Each row of a before or after table is a point. The points were changed in one or more steps. Then noise was added and the rows were shuffled. The steps act on columns, c1 being the first. Write out the steps. A step turns or swaps two columns, mirrors them in a line or flattens them onto one, adds a multiple of one to another, or multiplies or shifts one. Angles are multiples of 10 degrees, from the lower column toward the higher: turns from -170 to 170, lines from 10 to 170 but not 90. Use the fewest steps. Two steps may share a column if one is a turn and the other turns, adds or multiplies; they go together, in the order done. Otherwise the lowest column goes first.

Before (13 x 3):
[[ 55 -23  36]
 [ 65 -17  74]
 [-24   4  -5]
 [-72  43 -47]
 [ 25 -42  53]
 [-23 -81 -20]
 [-23   1 -40]
 [-12 -57  20]
 [ 60  34  17]
 [-42  59 -21]
 [-50   3 -23]
 [-65  38 -23]
 [ -6  -2  18]]
After:
[[-12  -5  20]
 [-29 -55  34]
 [-26  45 -19]
 [ -2  75  -6]
 [-14  22  -2]
 [ 25  72  -2]
 [-60 -31   2]
 [ -6  94 -30]
 [ 12 -67  30]
 [-71 -35 -48]
 [ 56 -31  25]
 [ -4  33 -39]
 [  8 -74  65]]
Steps: turn c2 and c3 by 20 degrees; turn c1 and c2 by -50 degrees

Before (13 x 8):
[[  5 -57 -32   5 -47  -9 -11 -10]
 [ 48 -14 -20  40  16 -42  28 -23]
 [  5  28   7  10   9  26  17 -21]
 [ 21 -66 -20 -23 -18 -59  16 -45]
 [-34 -22  14  -3   0 -25  20  -6]
 [ -3   9  24 -91  34 -16  18 -15]
 [ 95  -1  -8 -63  74 -49   1 -28]
 [-43  -3  10  13  27 -57  30  -4]
 [ 26  12 -16 -26 -17  12  -6  28]
 [-53   8 -53 -15  -2 -70   1   5]
 [ 18 -17 -18 -15   5 -23  23  65]
 [-20 -19 -37 -24  11  18 -26  22]
 [ -7 -18  19 -32 -22 -14 -29  42]]
After, 13 rows:
[[-11   0 -32  -1  28   6  -3  37]
 [-44   1 -31  49   6  21  53  -2]
 [ 47   0 -35 -14 -26  23 -12   8]
 [ 20   0 -26  48 -16  15   1  45]
 [ -1  -1  23  18 -23  22  46 -14]
 [ -1  -1  26  15  -3   7  34   5]
 [-23   0  21  34  44  -1 -18 -17]
 [  7  -1 -23  15  32 -10 -18 -11]
 [ 18   0  24  86 -35 -13   8 -10]
 [ 56   1 -39  78 -75   5 -66 -26]
 [ 24   1 -23  24  37   4   7 -53]
 [ 18   1   5 -22 -21  -7   5  10]
 [-40   1 -29  12   5 -13   9 -24]]
Steps: turn c1 and c3 by -20 degrees; turn c1 and c7 by -50 degrees; multiply c2 by 0; turn c4 and c6 by 150 degrees; multiply c6 by 0.4; turn c5 and c8 by -140 degrees

Before, 9 rows:
[[  6 -20 -13 -19  11  14   7 -24 -28 -15   8  10 -36  37]
 [ 56  -9  20  11  51  33  24   6  53 -22  47 -48  65 -28]
 [ 57  54  16   9  11 -23 -22   7  51  20 -72  23  81 -24]
 [ 16 -26  -7 -21  37 -31  26 -85  -5  21 -33 -20 -30   9]
 [-35  27 -47  -3 -58 -40 -49 -32  62  31  13  49  10 -41]
 [ 18   9 -56   5  42 -39  -3  74  63  44 -23  41 -17 -10]
 [-22 -64  65  -6 -27 -12  15 -18 -25  11 -35 -32 -54 -11]
 [  7  24 -17   4 -29  50   6 -78  47 -21  -6  14  -5 -11]
 [ 12  -8  55 -40  16  53  35  -5  32   7  40  -8  30 -42]]
After (9 x 14):
[[-21 -64  68  -9 -29  -9  14 -35  27  18 -37 -33 -52 -10]
 [-29 -20 -14 -18   9  17   5 -19  -3 -17   5   7 -34  34]
 [ 41 -11  23  15  52  32  21 -18 -68 -30  50 -49  60 -30]
 [ -6 -29  -7 -20  43 -29  25 -97 -14  29 -39 -15 -29   8]
 [ 61   7 -56   7  42 -38  -1  94 -27  56 -21  43 -18 -10]
 [ 62  22 -45  -2 -56 -39 -48  -7  21  44  17  47  12 -43]
 [ 45  25 -17   2 -30  55   9 -67 -16 -27  -6  11  -7 -10]
 [ 30  -9  54 -36  18  51  32 -10 -17   9  28  -7  27 -39]
 [ 43  53  15   6  10 -22 -24  20 -66  24 -68  27  83 -24]]
Steps: turn c1 and c9 by -100 degrees; add 0.3 times c4 to c11; add 0.5 times c12 to c8; multiply c10 by 1.3

Before (11 x 24):
[[-29  -9   4  13  32   6  38  42 -18  37 -85 -35  -4 -53  16   8  30  40
   13 -31   3  29   9  16]
 [ 40 -20 -34 -37  40  43  32  49  18  66 -36  -6 -58 -21 -18  51 -60  60
   69  19 -52   2  30 -48]
 [ 49   4 -73   4   0 -17  24  -5 -23   0 -23  45 -15 -21 -30   7  17 -27
  -15 -15 -12 -31  28  28]
 [  3  31 -12   5 -13  -6 -32  43  40   5  -5  16 -23  29 -37  20  13  17
    7  39 -10 -14 -46  12]
 [-49 -11   3  18  40   9   9  34 -34  48 -61  -2   7 -49  -3   0  14  21
  -17  16  22  13 -31 -16]
 [ 33  -3 -43  28 -12 -29  -1  -1  21  -2  17  15  -3 -20 -47   4  19 -25
   26  48  -2 -30  14  33]
 [  5   5 -16 -49   6  -8 -69  32   4  -6  33  37  -2   7 -80  17  36  -5
   34  37  23 -12  -2  27]
 [-11 -10 -52  14  32  -5  22  12  -1  12  -2  16   9 -35 -12 -28  12  20
   -3 -36  17 -23   3  19]
 [-34  -3  13  -4  25  -6  -7   7  32  34 -74 -33 -47  17 -68  18 -28  43
   30  39 -17  24 -48   8]
 [ 54  -4 -56  -8 -12 -29 -10   9  11 -53  12   8 -20   5 -44   5   3  -1
  -12  43  33 -35   6  24]
 [-27   6  -1  23  25  16  72  21 -34  -1 -40   1 -22 -55 -17   0   6  22
   -5 -12  -9 -20  11  18]]
After:
[[  6  33 -19   9  10  -6  36  48  42   8  13  14  16 -40  -1   3  19  13
   11  77  -7 -14 -47  13]
 [-37  -1  -2   1 -71  -6  12   9  29  35  21 -32  46 -64  33 -20 -28  45
   37  75 -16  23 -44   7]
 [-31   6 -11  23 -57  21 -47  24 -33   1  -9   8  28  26  50 -49  13  20
   -5 -24 -13 -23  16  17]
 [  3  -1 -13 -56  26  -7  62  27   1   0 -25  41  -1 -67  54  24  34 -10
   34  70  24  -9  -2  24]
 [ 41 -25 -53 -45 -56  46   4  52  14  63 -16   0  41  -2  24 -61 -55  60
   72  33 -52  -1  30 -47]
 [ 59  -8 -57 -15  15 -34   9   9  11 -51   2   5   3 -33  21   0   1  -1
  -13  85  30 -33  10  22]
 [ 33   2 -39  34  24 -26   2   0  22  -9  11  11 -14 -33  42  -8  18 -22
   28  94 -13 -41  12  30]
 [-50 -11  -4  17 -83  12 -11  32 -34  43 -14  -5  -6  31  44  -3  10  21
  -19  31  23  12 -32 -19]
 [-10  -8 -48  12 -22  -2 -32   9  -4  10 -27  20 -23   7  36   4  12  16
   -6 -71  11 -25   0  14]
 [ 47  -2 -72   9 -22 -15 -11 -11 -16  -1   2  49 -12  -3  35 -20  14 -29
  -18 -30 -13 -32  34  28]
 [-29   0   5   6 -95   3 -23  42 -22  39  11 -45  -1  50  28 -32  29  37
   14 -66  -5  29   4  22]]
Steps: mirror c3 and c13 in the line at 10 degrees; add -0.3 times c9 to c5; turn c5 and c11 by -120 degrees; turn c7 and c16 by -140 degrees; turn c14 and c15 by -130 degrees; multiply c20 by 2
